Each row is a point. Each copy is the shape, with its points in the same order, turned, moved and blurred by noise. Some copies are also mirrored. Which?

Shape (5 x 2)
[[ 0.19  0.28]
 [ 0.33 -0.40]
 [-0.53 -0.21]
 [ 0.21  0.23]
 [-0.46 -0.54]]
Copy 1 (5 x 2)
[[ 0.07  0.32]
 [ 0.18 -0.35]
 [-0.60 -0.15]
 [ 0.09  0.30]
 [-0.56 -0.45]]
Copy 1 is: only turned
Copy 2 (5 x 2)
[[ 0.07  0.39]
 [ 0.49 -0.21]
 [-0.37 -0.27]
 [ 0.09  0.29]
 [-0.26 -0.58]]
Copy 2 is: only turned

Shape (8 x 3)
[[ 0.01  0.04  0.35]
 [ 0.62  0.11 -0.82]
 [-0.49 -0.23  0.03]
 [ 0.20  0.40 -0.19]
 [ 0.28  0.07 -0.05]
 [-0.56  0.09  0.52]
 [-0.09  0.18  0.09]
 [-0.24 -0.18  0.42]]
Copy 1 (8 x 3)
[[ 0.10 -0.17  0.17]
 [ 0.14  0.51 -0.95]
 [-0.51 -0.34  0.01]
 [ 0.08  0.40 -0.18]
 [ 0.20  0.05 -0.23]
 [-0.32 -0.29  0.56]
 [-0.08  0.03  0.05]
 [-0.11 -0.45  0.17]]
Copy 1 is: only turned
Copy 2 (8 x 3)
[[ 0.02  0.11  0.49]
 [-0.01  0.56 -0.75]
 [-0.59 -0.12  0.32]
 [-0.10  0.63  0.00]
 [ 0.02  0.28  0.03]
 [-0.44  0.04  0.86]
 [-0.25  0.25  0.31]
 [-0.18 -0.15  0.53]]
Copy 2 is: only turned
Copy 3 (8 x 3)
[[-0.13  0.12  0.29]
 [ 0.77  0.48 -0.57]
 [-0.31 -0.40 -0.13]
 [ 0.55  0.09  0.09]
 [ 0.21  0.23  0.04]
 [-0.34 -0.48  0.55]
 [ 0.09 -0.15  0.17]
 [-0.37 -0.16  0.29]]
Copy 3 is: mirrored

Shape (7 x 4)
[[ 0.13  0.27  0.57  0.13]
 [-0.41 -0.09  0.57  0.22]
 [ 0.20  0.22 -0.48 -0.74]
 [ 0.04  0.59 -0.33 -0.20]
 [ 0.36  0.35 -0.18  0.05]
 [ 0.22  0.44 -0.26  0.18]
 [ 0.06 -0.17  0.47  0.29]]
Copy 1 (7 x 4)
[[-0.33  0.27 -0.12  0.55]
 [-0.16 -0.26 -0.43  0.69]
 [-0.46 -0.09  0.09 -0.76]
 [-0.51  0.28 -0.40 -0.43]
 [-0.16  0.45 -0.19 -0.21]
 [-0.19  0.48 -0.41 -0.23]
 [ 0.09  0.04 -0.19  0.55]]
Copy 1 is: only turned
Copy 2 (7 x 4)
[[-0.37 -0.29  0.15 -0.29]
 [-0.51 -0.08  0.39  0.24]
 [ 0.64  0.57 -0.18 -0.43]
 [ 0.11  0.36 -0.47 -0.37]
 [ 0.20 -0.13 -0.37 -0.31]
 [ 0.07 -0.07 -0.55 -0.18]
 [-0.24 -0.40  0.30  0.13]]
Copy 2 is: mirrored

Shape (10 x 6)
[[ 0.05  0.22 -0.29 -0.33  0.20 -0.42]
 [-0.30 -0.05  0.15  0.81  0.40  0.17]
 [ 0.31  0.22 -0.17  0.16  0.27  0.18]
 [-0.11 -0.11 -0.08 -0.08  0.05  0.08]
 [-0.11 -0.23 -0.31 -0.28  0.44 -0.44]
 [-0.05 -0.20 -0.20 -0.24 -0.46  0.28]
 [-0.18  0.53 -0.13 -0.14  0.45 -0.18]
 [-0.29 -0.03  0.00  0.07 -0.77 -0.27]
 [-0.31 -0.08  0.41 -0.36 -1.00  0.25]
 [ 0.77 -0.11  0.84 -0.07  0.52  0.15]]
Copy 1 (10 x 6)
[[-0.16  0.31  0.01 -0.31  0.47  0.24]
 [-0.49 -0.36 -0.29  0.55 -0.19 -0.14]
 [ 0.12  0.02 -0.26  0.30  0.25  0.27]
 [ 0.02 -0.09  0.00 -0.15 -0.08  0.12]
 [-0.33 -0.12 -0.03 -0.50  0.46  0.18]
 [ 0.35 -0.02  0.34 -0.21 -0.34  0.37]
 [-0.31  0.42 -0.42 -0.13  0.27  0.17]
 [-0.09  0.33  0.75 -0.04 -0.41  0.03]
 [ 0.50  0.41  0.58 -0.30 -0.85 -0.16]
 [ 0.71 -0.27 -0.39  0.21  0.50 -0.71]]
Copy 1 is: mirrored
Copy 2 (10 x 6)
[[-0.01  0.08 -0.14  0.51  0.32 -0.45]
 [ 0.22  0.50  0.35 -0.64 -0.12 -0.03]
 [ 0.25  0.45 -0.13  0.11  0.35  0.18]
 [ 0.06 -0.12  0.01  0.03  0.15  0.02]
 [ 0.10 -0.16  0.15  0.22  0.47 -0.57]
 [ 0.12 -0.46 -0.23  0.27 -0.05  0.33]
 [-0.26  0.38 -0.24  0.12  0.36 -0.39]
 [ 0.01 -0.21 -0.05  0.44 -0.69 -0.01]
 [-0.42 -0.56 -0.12  0.41 -0.61  0.58]
 [-0.15  0.52  0.80  0.39  0.68  0.64]]
Copy 2 is: mirrored
